Every row gives one point. Two turns around zero, p and q, are shown by what they do to some points. Where does a point land after both, in the order given? Backwards means that the second turn is done in reverse. Each puzzle has new turns, and all numbers are rounded.

Turn p:
[24 -8] => [19 -16]
[-38 37] => [-22 48]
[13 -29] => [1 -32]
Turn q:
[-42 27] => [-22 -45]
[14 -31] => [29 18]
[28 4] => [-7 27]
Where do these land?
q, then p: [28 23] => [-15 33]
p, then q: [-21 -46] => [39 -32]
p, then q: [-6 23] => [-24 0]

Turn p:
[12 19 -18] => [-13 3 -25]
[45 -11 -4] => [0 -42 -20]
[-28 72 -17] => [-9 67 -41]
[8 -30 31] => [27 -25 24]
[-5 -17 1] => [-2 -7 16]
[-32 -32 6] => [-3 5 45]
Turn q:
[11 -7 28] => [-12 1 28]
[26 -35 12] => [-10 -34 28]
[-55 34 -37] => [5 34 -66]
[18 8 -4] => [18 -2 9]
Where do these land?
p, then q backwards: [-10 -18 1] => [13 -5 15]
q, then p: [46 34 -37] => [10 -55 -38]
q, then p: [-3 -1 -4] => [-5 -1 0]
p, then q: [18 -33 -20] => [-39 -16 -6]
q, then p backwards: [-57 34 36] => [-46 45 -39]
q, then p backwards: [7 -17 23] => [-10 -25 -13]

Turn p:
[14 24 61 26] => [4 8 61 37]
[26 -35 -23 23] => [-43 -24 -1 -23]
[3 8 -16 6] => [-12 2 -13 7]
[-11 19 15 -11] => [22 11 4 14]
[24 7 -21 -62] => [34 -45 -41 9]
[15 -12 -29 13] => [-30 -12 -17 -8]
[-71 -12 13 5] => [24 58 7 -37]
Turn q:
[-5 33 -10 2] => [16 24 5 18]
[-20 -46 -13 22] => [-37 -16 -39 -4]
[2 30 21 -52] => [33 24 35 -34]
[32 27 -16 -17] => [46 -4 9 10]
[-8 -44 18 45] => [-57 -30 -10 10]
Where do these land?
q, then p: [-26 -14 19 -37] => [46 -7 -19 9]
q, then p: [-12 -30 -37 -13] => [-8 -13 -47 -9]
p, then q: [-29 -40 23 33] => [11 30 42 -36]
p, then q: [14 6 11 -37] => [1 -41 -6 4]
q, then p: [17 54 -13 42] => [-51 19 39 26]
p, then q backwards: [36 24 -4 12] => [11 -3 2 44]
